Each point is reached from the start by the listed moves, each made once or not at all, plus a little noise. Say if it took an odd or an even number of moves. Then give how often each move was made.
In the rows, 128 means zero.

Moves:
(1): [178 122  91 180]
(2): [120 180 134 138]
(3): [175 133 154  88]
Start: [142 155 124 110]
Points:
[185 200  92 170] -> even (1, 1, 0)
[190 160 151  69] -> odd (0, 0, 1)
[231 207 119 133] -> odd (1, 1, 1)
[192 150  86 162] -> odd (1, 0, 0)

Moves:
(1): [162 109 136 153 170 171 151 138 124 111 135]
(2): [140 178 135 118 170 155 115 124 143 132 124]
(3): [119 159 163  93 155 116 117 180 109 102  94]
(4): [134 166 126 225 118 125 145 123 100 125 174]
(5): [ 86 133 111 113 138 128 158 110 131  90 111]
(6): [ 88 114 146 135  92 144  92 105 148  96 146]
(7): [124 142 145 118  68 144 158 115 129 124 167]
(8): [ 81 126 104  79 125 153 116 185 131 145 102]
(9): [131 131 138 129 152 119 136 151 167 138 140]
Start: [100 141 136 113 108  91 133 110 155 120 176]
Points:
[105 193 171 231 143 179 129  81 159  67 249] -> even (1, 1, 0, 1, 0, 1, 0, 0, 0)
[ 88 186 152 161 160 140 149 226 105  89 175] -> even (1, 0, 1, 1, 0, 0, 0, 1, 0)
[ 71 244 202 174 156 103  96 154 172  80 205] -> odd (0, 1, 1, 1, 0, 1, 0, 0, 1)

Moves:
(1): [161 110 125 119 110 137 127 133 138 153 140 139 117 128 116 146 146 120]
(2): [140 165 140 135 126 141 111 127 148 144 135 123 131 136 126 117 113 123]
(3): [128 126 143 109 108 115 143 119 131 133 115 115 118 144 124 140 109 142]
(4): [128 118 134 154 106 139 141 128 127 117 132 129 129 127 127 135 140 135]
(5): [114 124 174 138 156 143 112 117 110 132 121 142 145 123 140 130 132 146]
(6): [111 129 125 116 125 159 132 133 121 123 113 114 111 143 123 133 144 137]
(7): [133 120 109 132 131 134 167 138 122 129 139 139 141 140 107 137 119 130]
(8): [124 135 137 135 143 113 134 158 123 122 119 138 126 121 130 131 120 115]
(9): [129 127 125 124 148 125 129 136 151 113 128 125 146 133 122 118 128 123]
(10): [123 124 133 122 114 134 111 147 140 151 133 129 142 119 125  89 120 129]
(11): [132 132 125 120 134 129 120 133 129 126 147 103 139 123 135 128 133 124]
(12): [123 124 128 118 126 136 131 129 137 126 157 148 117 136 140 136 122 126]
(13): [129 142 128 116  98 140 102 136 116 134 130 129 154 160 152 107 140 124]
(14): [126 114 116 150 136 110 121 140 130 150 142 112 129 161 131 115 140 119]
(15): [131 142 136 121 132 145 150 125 143 137 121 129 134 119 170 119 121 133]
(16): [ 99 145 125 116 114 127 120 125 134 140 111 126 129 115 138 155 135 140]
(17): [138 138 135 125 118 117 143 127 123 135 140 133 122 124 119 118 152 128]
(18): [149 137 117 127 130 123 128 134 135 122 139 130 116 130 137 127 128 160]
Start: [128 136 119 111 139 151 131 148 108 151 138 163 146 148  85 114 113 133]
Points:
[136 125 162 133 131 148 117 214 149 202 197 206 153 154 101 106 168 165] -> odd (1, 0, 0, 1, 1, 0, 0, 1, 1, 1, 0, 1, 0, 1, 0, 1, 1, 1)
[ 90 181 133  96 115 200 147 166 173 180 163 106 145 206 145 127 121 158] -> even (0, 1, 1, 1, 0, 1, 0, 0, 1, 0, 1, 1, 0, 1, 1, 1, 0, 0)
[153 149 123  94 123 189 194 192 148 216 167 167 117 220  99 135  92 129] -> odd (1, 1, 1, 0, 0, 1, 1, 1, 0, 0, 0, 1, 0, 1, 1, 0, 0, 0)
[170 195 110 109 191 168 171 200 161 148 171 155 183 155 112  90  80 145] -> odd (0, 1, 0, 0, 0, 0, 1, 1, 1, 0, 1, 0, 0, 0, 1, 0, 0, 1)
[111 135 123  89  95 188 188 199 109 125 153 174 166 227  87 127 112 145] -> even (0, 0, 1, 1, 0, 1, 1, 1, 1, 0, 0, 1, 1, 0, 0, 0, 0, 0)
[136 190 138  75  61 245  91 191 176 204 151 129 195 169 143  79 157 136] -> even (1, 1, 0, 1, 0, 1, 0, 0, 1, 1, 1, 0, 1, 0, 1, 1, 0, 0)
[ 94 184 168  89  92 232 142 152 101 162 151 192 148 170 173 121 175 215] -> odd (0, 0, 0, 1, 1, 1, 0, 0, 0, 0, 0, 1, 1, 0, 1, 1, 1, 1)
[147 195 158  63  68 169 139 159 169 249 139 165 140 136 108 104 115 153] -> odd (1, 1, 1, 0, 0, 0, 0, 0, 0, 1, 0, 0, 0, 0, 1, 1, 1, 0)
[168 135 187 135 105 159 123 148 116 217 190 134 157 194  80 120 151 150] -> even (1, 1, 1, 1, 1, 0, 0, 0, 0, 0, 1, 0, 0, 1, 0, 0, 1, 0)
